Each point is reached from the start by the listed moves, each made 0, 1 or 2 times, or once backwards (-1), plus a little noise. Is the number of moves made odd or even? Then give how often each move was made.

Moves:
(1): [-7 26 -2]
(2): [ -3   2 -17]
Start: [-13   9  -3]
Points:
[-24  36 -22] -> even (1, 1)
[-35  65 -42] -> even (2, 2)
[-27  38 -40] -> odd (1, 2)
[ -2 -19  16] -> even (-1, -1)

Moves:
(1): [-27   0   9   0 -25   1  -1   6 -18]
(2): [ -9   2 -14  14   7   0  13 -11   5]
(3): [-13  14   0   0  13   5   1  -7 -12]
(4): [ 15   4  15   6 -15  -2  21 -18  15]
(5): [ -2 -10  -2 -15   9  10  10  15   5]
(6): [  1   4   5  -3   8  -5 -13   0   7]
(7): [  9 -20  15   3  16   9   1  -3 -12]
(8): [  9   2   1  -8 -12  28  -2  -7  -3]
Start: [-5  5  2  0  1 -4  3  5 -3]
Points:
[-92 -16  42 -13  60  -3 -30  35 -77] -> odd (2, 0, 2, -1, 1, 2, 2, -1)
[ 15 -30   1  40  93 -21  23 -20  11] -> odd (-1, 2, 0, 0, 0, 1, 2, -1)
[-51  30   5  25 -16  19  95 -44  -6] -> odd (1, 2, 2, 2, 1, -1, 0, 0)

Moves:
(1): [ 1  4  6  5 -3 -7 -2  2  4 13  0  1  4 -4  6]
(2): [  4  -3   3  -9  -2  -2   0   3   5   2  -6   2 -13  13  -6]
(3): [  3   7 -11 -12  -5   4   6  10   3   3   6   0  -1  -9  -5]
(4): [  1 -11  -3   4   6   9  -6   4   9  -4   3   4  -1  -6   0]
(5): [-7 -6  1 -1 -6  7 -1 -3 -1  2  6 -7  9  9  4]
(6): [ 11   2   2   2 -28   0 -12   8   3   6  -1 -10   3  -6  -9]
(7): [ -6   5   7   4 -22   9  -2   2 -14   1   0   1   1  14   4]
(8): [ 9 -5 -5  2 12  5  8  9  3  5  1 -8  3 -3 -9]
(9): [  2  10  10  -9  16 -11   5  -1   4   8  -7  -8   4 -11   4]
(10): [ 22  10   7   3  -6  -3   4  -2 -24 -12  -3  13   7   0  24]
(11): [  2  24  -1 -10   9  -1  18  -3  12   1  -4   0 -15  12 -15]
(12): [-2  0  5 -2 -3  5 -2  0 -5  1 10  3  3 -4 -8]
Start: [  0  -6   6 -15   4 -13   3   1   1  -6   6  -8   0   1   4]
Points:
[ 50 -21   1 -19 -20   6 -24  68  24  30  34 -29  31 -90 -37] -> even (1, 0, 2, 2, -1, 2, 0, 2, 1, 0, -1, 2)
[ 65  22  27  -8 -18 -35  15  16  12  33  -9 -41   6   7 -10] -> odd (2, 1, -1, -1, 1, 2, -1, 2, 0, 1, 1, 0)
[ 20 -39   4 -23  95  -8  24  17  38 -15 -25  -7 -38  10 -10] -> even (-1, 2, -1, 2, -1, -1, 0, 2, 1, 0, 0, -1)
[  1  26   6 -60  34  18  46   8  -1 -18  14  -4   6   5  22] -> odd (-1, 0, 2, 2, 2, -1, 1, 0, 2, 1, 1, 0)
[ 21  48  -4 -87  57 -42  62  28  88  50 -23 -74 -40  11 -78] -> odd (0, 2, 1, -1, 1, 1, -1, 2, 2, -1, 2, -1)
[  2  19  -4 -29 -34  -4  23  13  10   6  -2   4 -31  38  -9] -> odd (1, 1, 1, 0, 0, 0, 1, 0, -1, 0, 1, -1)
[ 25  19  17 -46  17  20  39   1 -24 -37   5  18  -2  33  39] -> odd (-1, 1, 1, 2, 2, -1, 1, 0, 1, 2, 1, 0)
